Each point is reached from the start by the listed moves, each made once or not at all, plus a little noise. Say if it took an odd or an even number of moves. Then give how often each move was made.

Moves:
(1): [3.7 -1.1 2.6]
(2): [2.4 3.5 -1.7]
(3): [-2.2 1.9 2.7]
Start: [0.7 0.9 0.9]
Points:
[2.2 1.6 6.1] -> even (1, 0, 1)
[-1.5 2.9 3.9] -> odd (0, 0, 1)
[1.0 6.4 2.0] -> even (0, 1, 1)
[6.6 3.1 1.7] -> even (1, 1, 0)

Moves:
(1): [7.2 0.0 -1.9 -0.5 -0.3 -0.3 2.4 0.9 -0.3 0.9 -1.3 -0.9]
(2): [0.6 7.2 -0.2 0.9 2.1 0.5 1.4 1.6 0.5 0.7 1.1 1.4]
(3): [1.5 0.9 7.9 -0.1 0.2 -1.0 -2.4 2.0 -0.1 5.7 1.1 -1.0]
(4): [-0.1 -0.6 -1.2 7.7 0.5 0.7 1.2 -1.7 -3.7 -1.0 -0.2 2.9]
(5): [0.5 -0.1 0.9 -0.8 5.4 2.9 -0.9 0.5 -1.7 -0.7 -0.8 0.6]
(6): [1.8 1.5 2.0 0.3 -1.5 5.4 0.1 0.1 0.8 -1.6 -0.2 -2.3]
(7): [-0.3 -0.1 3.9 -0.1 -0.5 -0.6 4.5 1.9 -1.3 -1.9 -3.0 0.0]
(8): [0.3 -0.1 -0.3 0.4 -3.3 4.0 -1.1 7.6 0.8 -3.1 -1.8 3.0]
(9): [1.2 -1.0 1.5 -0.2 0.3 0.7 0.1 -0.6 5.3 0.9 -1.0 1.3]
Start: [0.4 0.2 -2.6 -4.5 -1.1 1.8 -1.0 1.1 4.3 0.8 2.9 0.0]
Points:
[3.9 7.4 4.5 3.4 3.7 8.6 -2.9 11.0 0.0 1.3 2.6 6.8] -> odd (0, 1, 1, 1, 1, 0, 0, 1, 0)
[9.2 -0.2 -1.4 -6.2 4.4 5.4 0.0 1.4 8.3 2.1 -0.1 1.1] -> odd (1, 0, 0, 0, 1, 0, 0, 0, 1)
[0.6 -0.4 -4.3 4.1 -4.3 6.6 -0.4 6.6 1.5 -3.6 1.0 6.1] -> even (0, 0, 0, 1, 0, 0, 0, 1, 0)

Moves:
(1): [1.1 -1.6 1.0 0.9 1.2 0.3 -5.1 -2.0 2.1 1.2 1.0 -2.2 5.4 0.5 -2.1]
(2): [0.5 -0.8 2.0 -2.0 -0.7 -2.6 0.3 0.9 1.0 -2.5 2.2 -1.1 -1.0 -1.9 2.6]
(3): [0.1 -2.2 1.5 1.2 -1.4 -2.2 -1.3 0.8 -0.7 2.4 0.1 3.1 1.1 1.8 -0.8]
(4): [-2.0 -0.1 -2.0 3.3 -1.7 -1.3 -0.3 -1.6 0.4 3.6 2.9 1.1 0.9 0.8 -0.3]
(5): [-0.1 0.6 3.4 4.9 1.4 -3.0 1.2 -3.0 -0.9 0.0 -0.6 -4.1 -3.3 -4.5 -0.5]
(6): [-1.1 1.4 1.2 -1.1 0.0 7.6 1.0 4.6 -6.9 -1.2 1.0 -3.5 -4.8 -2.0 -1.1]
(7): [0.6 0.6 -2.6 -0.5 1.9 -1.4 -1.7 1.9 -0.3 1.0 -4.7 3.0 0.5 -0.7 4.5]
(8): [-2.3 0.0 0.1 3.1 1.4 1.7 -0.8 2.0 0.6 0.5 -0.6 1.2 0.1 -1.9 0.2]
(9): [-2.7 0.3 -0.9 -1.1 2.0 0.1 2.3 -1.0 3.0 3.6 -1.7 -1.0 2.0 -1.6 2.3]
(10): [4.3 -1.5 -1.1 2.1 -1.1 -1.8 0.4 1.8 -0.1 -0.7 1.8 1.6 -5.9 -1.0 0.5]
(11): [-0.1 -4.1 1.5 -0.2 -0.9 -0.4 -3.3 -2.2 0.4 0.2 -0.8 1.4 -1.5 -0.4 2.6]
(12): [-0.3 0.5 0.8 -0.8 2.7 1.9 -1.5 -1.5 -1.8 -0.5 1.5 0.8 2.2 -1.1 -2.4]
(13): [0.4 -2.1 -2.0 0.8 -2.0 -1.5 -0.4 -1.2 -2.3 0.0 2.3 0.8 -0.3 0.0 -3.5]
(14): [-0.9 -0.6 -2.0 1.6 0.0 -0.7 3.0 -0.8 -1.9 1.0 1.7 0.9 2.6 1.7 -1.0]
Start: [2.4 -1.7 0.2 2.5 1.2 0.5 1.7 1.5 -1.6 2.2 0.5 2.8 1.3 2.1 -0.1]
Points:
[2.7 -8.0 6.1 5.1 2.0 -0.8 -3.7 1.6 -13.3 1.6 1.3 3.4 -5.5 -6.4 1.3] -> even (0, 1, 1, 0, 1, 1, 1, 0, 0, 0, 1, 1, 1, 0)
[-0.6 -4.5 -5.7 11.4 4.9 -2.7 1.7 3.5 -2.3 13.0 1.6 13.3 5.2 0.2 2.7] -> even (0, 0, 1, 1, 0, 0, 1, 1, 1, 1, 0, 1, 0, 1)
[6.7 -5.9 6.1 8.0 -0.2 -1.2 1.4 4.0 -13.4 -0.3 8.8 0.2 -10.5 -6.6 -5.1] -> odd (0, 1, 1, 0, 1, 1, 0, 0, 0, 1, 0, 1, 1, 0)
